Each row of a before or after table is a point. One or more steps were done to the points. Then noise was added and the rows were shuffled. The steps act on how far a point lies along the listed directions, d1 being the first. Write out the steps. A step turns or swaps two directions, mirrors them in a line or flattens them onto one, adds a multiple of one to another, or multiplies one. Angles are multiples of 10 degrees, from the lower direction toward the higher: turns from -170 to 170, lines from 10 to 170 but not 90. Use the fewest steps. Two steps may share a direction if one is a turn and the other turns, adds or multiplies; they go together, in the order done. Otherwise the lowest direction goes first.

Directions:
(1): [-51   9]
(2): [ 9 51]
Before:
[[  1   8]
 [-44 -33]
 [-45 -27]
 [  5  -2]
 [-34 -17]
 [ 12  11]
 [-22  41]
 [ 23 -24]
 [  1  -7]
 [-50  46]
 [ 27  30]
 [ 27   8]
 [-24   4]]
After:
[[-109   56]
 [  52   23]
 [   5  -10]
 [  17   12]
 [ -85  -24]
 [ -82  -21]
 [ -50   44]
 [  11   -2]
 [ -48    9]
 [  44  -24]
 [ -62  -14]
 [  -1    6]
 [  49    7]]
Steps: multiply d1 by 2

Directions:
(1): [-58  24   8]
(2): [-20 -56  21]
(3): [15 17 59]
Before (12 x 3):
[[ 42 -34 -15]
 [-67 -19 -51]
 [ 19   7  37]
 [ 36 -68 -42]
 [ -7  10  29]
 [  4  21  17]
 [-39  16   5]
 [-46   0  65]
 [ 44 -34 -22]
 [-40  30  74]
 [-47 -24  76]
 [-10  14 -39]]
After:
[[ 35 -12   5]
 [ 29 -38 -67]
 [-18  12   8]
 [-46  44  66]
 [-33  32  52]
 [ 71 -16  36]
 [-40  31  47]
 [  5 -20 -56]
 [-26  13  16]
 [-37  14  -4]
 [  0 -20 -52]
 [ 12  13  40]]
Steps: swap d1 and d3; multiply d2 by 0

Directions:
(1): [ 14  14 -16 -38 -76  -5]
(2): [-18   2  67 -32  -4  46]
Before:
[[-15 -22 -51  33  69  -6]
 [-40 -12  73  -5  66  73]
 [ 27   3 -52  17 -42 -34]
 [ 11  -1 -42  19  48 -15]
 [-21 -10  32  15  31   4]
 [-20  13  95 -23   2  77]
 [  4  10 -18 -36 -48   4]
 [-12 -23   1  28  71 -37]
 [  3   0 -20  37  40 -23]]
After:
[[  -2    4  -41  -50  -65   15]
 [  -4   -1   66  -19  -14   50]
 [   6   10  -13  -49  -48   11]
 [  14   15   -9  -26  -50   -8]
 [  17    4  -67   81   57  -43]
 [   9    7  -22  -33  -61  -44]
 [ -27   -4   24    2   45   29]
 [  20   -6 -111   48   10  -47]
 [   5   -4  -30   13  -19  -39]]
Steps: turn d1 and d2 by 140 degrees
